Each row of a before or after table is a point. The points were changed in one or more steps. Then noise was added and the rows were shuffled. The steps act on how far a point lies along the listed directions, d1 being the first. What was done? A step turns or swaps two directions, mirrors them in a line or flattens them onto one, adds a multiple of one to another, or multiplies one. Angles are multiples of 10 degrees, from the lower direction toward the higher: turns from -170 to 170, lines from 10 to 170 but not 90. Use the fewest steps. Two steps may share a direction if one is a turn and the other turns, adds or multiplies; they go together, in the order done. Otherwise the lowest direction goes first.

Directions:
(1): [  7 -50]
(2): [50  7]
Before (9 x 2):
[[  3  14]
 [ -4  12]
 [ -9  13]
 [  1 -13]
 [ 15   3]
 [ -3   4]
 [ -4  24]
 [-17  -3]
 [ -8   2]]
After:
[[ -9  60]
 [  3 -32]
 [-14  33]
 [ 19   5]
 [-22  -4]
 [-11   6]
 [  1  34]
 [ -7  31]
 [ -4  10]]
Steps: multiply d1 by 2.5; multiply d2 by 1.3

Directions:
(1): [-58 -21 -10]
(2): [-20  30  51]
(3): [ 12 -50  35]
Before (10 x 3):
[[  5  -8   0]
 [ -9 -29  18]
 [ 24   4 -22]
 [ 27 -35  -4]
 [ -2   3  19]
 [-10   2 -17]
 [ 18  37 -12]
 [-16  31  -9]
 [ 23 -54 -12]
 [ -3 -24 -28]]
After:
[[-16 -21  27]
 [ 17  13 -50]
 [ 28 -26 -30]
 [ 38  11 -61]
 [ -7  20  14]
 [-38 -20   2]
 [ 26  22  -1]
 [-12 -22 -32]
 [  6   3  -8]
 [  9 -17   0]]
Steps: turn d1 and d3 by 140 degrees; multiply d2 by 1.3

Directions:
(1): [  6  13 -60   7]
(2): [ 52 -32  -4 -12]
(3): [-32 -37 -15 -35]
(4): [ 11  36   3 -49]
Before:
[[ 10  34  23   3]
 [ 12  -4  -4 -28]
 [ 25 -13  10 -16]
 [  3 -10   2 -10]
 [ 16  -8 -25   2]
 [-16 -13   7  19]
 [ -9  48  46   7]
 [ 13  14  -6  16]
 [-22  12  16   9]]
After, 9 rows:
[[-21  16   8  10]
 [  3  -9  -2 -11]
 [ -2  57  30  15]
 [ 16 -12 -13   1]
 [ 10  -9  -5 -31]
 [ 16  16   1  20]
 [ 27 -12   3 -15]
 [ 15  40  17   9]
 [-16 -14   2  21]]
Steps: multiply d1 by 0.4; multiply d3 by 1.3

Directions:
(1): [-38  35  28  22  18 -57]
(2): [ 60 -19  -1  -7 -12 -59]
Before, 13 rows:
[[ 11  -2  -4  -4   0   5]
 [ -6   3   6  -4  -1 -10]
 [  0   1  10  11  -2 -21]
 [-18   8  -6   8  11  26]
 [-28   2  -5   0  -1  25]
 [ 33 -14  -4  -9 -14 -10]
 [  2  -6  -6  -9  -2  10]
 [ -1  -3  -1   3   3  14]
 [ -1 -16 -11  -7   1  36]
 [-26  18   0   8   7  13]
 [-34  13   0   1   9  54]
 [-39   1  -1   0   5  60]
 [ -1   2  -4  -1  -4  -9]]
After:
[[ 40 -36 -19 -19 -17  36]
 [ 28 -14 -15  -2  -1  13]
 [  7  -6  -4   1   0  12]
 [ -6  -2  -4  -8   1  12]
 [ 30 -12 -12  -7  -9  -5]
 [ 18 -21 -14 -12 -12  10]
 [-33  20   8   7   4  12]
 [ -3   4  -4   2  -3  -7]
 [ -3   3  10  12   0 -22]
 [ -7   5   2   0   4  10]
 [ -1 -15 -12  -6   1  35]
 [  0   0   6  -6  -2 -12]
 [ 46 -25 -17 -19 -15  30]]
Steps: mirror d1 and d2 in the line at 30 degrees

Directions:
(1): [ -4 -33  18  -7  -8 -54]
(2): [-23  -4 -29  51 -21  -8]
(3): [-23 -47 -26 -19  14  23]
(4): [  0   9 -13  15  60 -21]
Before (14 x 6):
[[-16 -11   6 -12   0  11]
 [ 21 -23   7 -46  -2  -8]
 [-27 -50  -4 -19 -50  19]
 [  4  -2 -26  -1  34  37]
 [  3  28   0  -9 -14   3]
 [ -8 -37 -12 -13 -18   7]
 [ 12  52  -2  43  -2  -1]
 [ 10  37   6  47  17  -1]
 [ 14 -16  -3   0   9  21]
 [ 12   5  46 -41  -6 -13]
 [  4  28   7  45   6  -3]
 [  0 -27  30 -18 -25 -23]
 [ 13   5 -18   5  20   7]
 [ 14 -25  26 -28 -12 -41]]
After (14 x 6):
[[  6 -14 -16  -9  51   1]
 [ 13 -19  -7   3  18  11]
 [ -9  26 -20  10  -7   3]
 [ 16  29  23  36  19 -26]
 [ 12  25  27  28  13 -24]
 [ -9 -18   8  -3 -49  17]
 [  2  -6  10 -49 -27  61]
 [  7 -16  -2 -32  -7  27]
 [-14  -8   5  -9   7  17]
 [ 12  -3 -10   2  26 -14]
 [ 18  48   7  34  13 -25]
 [-36 -15 -18  25 -40   9]
 [ -8 -35 -31  -6 -27   9]
 [ -7 -33  -2   4 -53  -8]]
Steps: turn d1 and d4 by -50 degrees; mirror d2 and d3 in the line at 110 degrees

Directions:
(1): [ 38  26  12  38 -51  12  12  12]
(2): [-15  29  24 -35   2  13  10  59]
(3): [-42 -13  -8  42 -11 -38 -10  34]
(4): [  4 -60  49 -11 -20  -1  14   4]
Before:
[[ -1 -13  -4  -4  11  -5   3  -2]
 [  4   0   3  -6  11   6   7  -1]
 [ -8  -8 -10   6   4  -6 -11  -2]
 [-12  -1 -13  13   1 -16  -8   3]
 [-26  -9  -9 -24  40 -11  -4  -8]
 [  4   1  -3   4   2   4  -6  -6]
 [ -1 -20  19  -2  -6   2   8  -7]
 [ -4 -17  -2  17  -8  -7 -12 -10]
 [ -6  -9   3  18 -14 -10   0  10]
 [ -7   7 -11  -7   0  -1   3  27]
 [-13  -2  -5 -22  28   0 -10 -14]
 [ -4   8 -17  -7  22   8  -9 -24]
 [  2   1 -13  16  -9  -4  -2  -8]]
After:
[[  1 -18 -16  33 -14 -14  -5 -21]
 [-30  33 -41 -19  54  -9 -12  -8]
 [-22 -26   5  38 -22 -28  -3  21]
 [  3 -21  17  -1  -5   3   8 -14]
 [ -1  -5 -15   2  14  -7  -1  -8]
 [ 12  21 -34  -8  31  17 -12 -52]
 [-23  18  -4 -13  -1  -4   6  60]
 [ -5  28 -26 -26  40   9 -14 -25]
 [  9  -3  -5   6   2   4  -6 -16]
 [-15  -9 -22  24   4 -17 -16  -6]
 [-28  -7 -23  38  -3 -35 -15   8]
 [ 11   8   3 -17  15  15   9  -4]
 [ -9 -34 -14  44 -12 -24 -19 -25]]
Steps: add 1 times d1 to d4; multiply d2 by 2.5; multiply d3 by 2.5

Directions:
(1): [-48  60 -29 -27   5  -1  25  17  -9]
(2): [ 25  -7   4 -26 -52  21  30   2 -57]
(3): [-17   2  25  44  36  56  20   3 -28]
Before, 8 rows:
[[  4   2  -7  -6 -13 -45 -32  -7  23]
 [ 14  -3  -4   0  13  -7  -9  -8  11]
 [ 11 -24 -18 -25 -33 -30 -15   3   4]
 [ -2  15 -20  -4  -2  -9   1 -18 -14]
 [ -4 -28  21  38  21  60  27  -3 -48]
 [-32  42 -22 -27   1 -31  -8  -6  31]
 [  1  -8 -17 -16 -22 -38 -12  -2  24]
 [-19  19 -20   0  16   7  13   1 -17]]
After:
[[ 12  -9 -25 -17  -8 -24  -9  -6   5]
 [  6 -36  16  28   3  28  -2   2 -24]
 [ 21 -28  20  19   4 -20 -37 -24  39]
 [-36  39 -44 -52 -22  -8  36  13 -30]
 [  1 -15  25  51  23   6 -25  -8   7]
 [ 20  -8  -9   5  -9  -6  -7 -22 -14]
 [  2   6  -2   8  28   8   0  -9   7]
 [  5 -32  18  36  12  11  -6  -9   5]]
Steps: turn d1 and d3 by -120 degrees; multiply d2 by 1.3
